Each row of a before or after table is a point. One or more steps were done to the points. Then noise was added and the rows were shuffled. The steps act on columns, c1 being the first. Name the steps. A step turns or swaps two columns, mirrors them in a line or flattens them onto one, adds a multiple of one to another, or multiplies or shifts one. Angles are multiples of 10 degrees, from the lower column toward the higher: turns from -170 to 170, lines from 10 to 170 but not 90. Use the fewest steps. Two steps may share a column if one is a turn and the other turns, adds or multiplies; they go together, in the order done. Otherwise the lowest column goes first.

Before:
[[-28, -1],
[-20, 6],
[41, -34],
[-33, -3],
[-58, 55],
[1, -82],
[-33, 14],
[-65, -1],
[-75, -36],
[21, -24],
[5, -11],
[21, 54],
[-76, 33],
[39, 61]]
After (14 x 2):
[[14, 27],
[-11, -1],
[-51, -5],
[83, 6],
[17, 11],
[19, 23],
[-63, 54],
[43, 48],
[19, 77],
[28, 12],
[-34, -2],
[31, -52],
[25, -75],
[71, 38]]
Steps: turn c1 and c2 by -130 degrees

Before, 13 rows:
[[82, -60, -11, -85],
[20, -8, -2, -40],
[-39, 42, -67, -5],
[-1, -55, 28, -30],
[46, -47, 22, -60],
[-49, -46, 31, 8],
[38, -9, 7, -11],
[-2, -65, 14, 1],
[16, -59, 23, 8],
[49, -67, 45, -69],
[18, -2, 43, 19],
[-39, 30, -89, 29],
[-16, -39, 46, 11]]
After, 13 rows:
[[52, 38, 7, -10],
[4, 68, -5, -61],
[42, 15, 44, -2],
[9, -53, -74, 57],
[-8, -57, -63, 15],
[39, 34, 16, -41],
[-11, 35, 3, -15],
[25, 86, 20, -77],
[35, 47, 27, -2],
[66, -11, 39, -8],
[-8, 19, 45, 8],
[0, 100, -41, -75],
[-5, 15, -13, -38]]
Steps: turn c1 and c2 by 130 degrees; turn c3 and c4 by -20 degrees

Before (8 x 6):
[[-64, -55, 0, -8, 20, -3],
[0, -90, -12, 24, 24, 47],
[37, 48, -4, 33, 71, -39],
[28, -42, -13, -52, -42, 31],
[-16, -9, 25, 39, 28, 56],
[-45, -56, -15, -67, 18, 54],
[6, 35, -31, 42, 2, -12],
[45, 71, 50, 65, 35, -69]]
After:
[[38, -3, -36, -35, -47, -3],
[34, -7, 86, 32, 33, -6],
[-48, 1, -47, -44, 21, 5],
[13, -3, 16, 26, 69, -4],
[-65, -20, -9, -6, 21, -31],
[-6, -21, 2, 29, 16, -15],
[-24, 18, 43, 16, 30, 27],
[2, 13, 2, 44, 5, 7]]
Steps: add -0.3 times c5 to c1; flatten c2 and c6 onto the line at 50 degrees; turn c3 and c4 by -30 degrees

Before (10 x 9):
[[-45, -2, 50, -2, 13, 24, 45, -27, 22],
[-45, -9, 30, 41, 10, -48, 22, -16, -35],
[98, -69, 31, 16, 21, -40, -53, -26, -96],
[-11, -3, 24, -18, 50, -70, 47, -28, 8],
[42, -25, -48, -21, -54, -105, 2, 29, -2],
[71, -70, -24, 12, -14, -76, -65, -75, -51],
[-48, 20, 52, -12, 32, -36, -20, -5, 16],
[72, 51, -87, -11, -40, -105, -3, -4, -21],
[1, -2, 44, 51, 18, -40, 17, -9, 43],
[-41, -11, -10, 15, 65, -13, 14, 7, 17]]
After (10 x 9):
[[39, 13, 28, -22, -53, 0, -104, 29, -1],
[-51, 11, -21, -1, 10, 42, 26, -23, 20],
[0, 3, -16, 50, 15, 18, -39, -12, 41],
[105, 67, 8, 19, 25, -52, -38, -30, -95],
[-41, 10, 4, 18, 69, 19, -13, 11, 17],
[-46, -8, -26, -13, 28, -14, -32, -7, 20],
[-13, 3, -8, -18, 45, 49, -68, -24, 8],
[64, 57, 28, 12, -13, -62, -74, -70, -54],
[74, -53, 15, -12, -37, -2, -107, -10, -26],
[-47, 15, -10, 40, 14, 24, -42, -19, -31]]
Steps: multiply c3 by 0.4; turn c2 and c3 by -160 degrees; swap c6 and c7
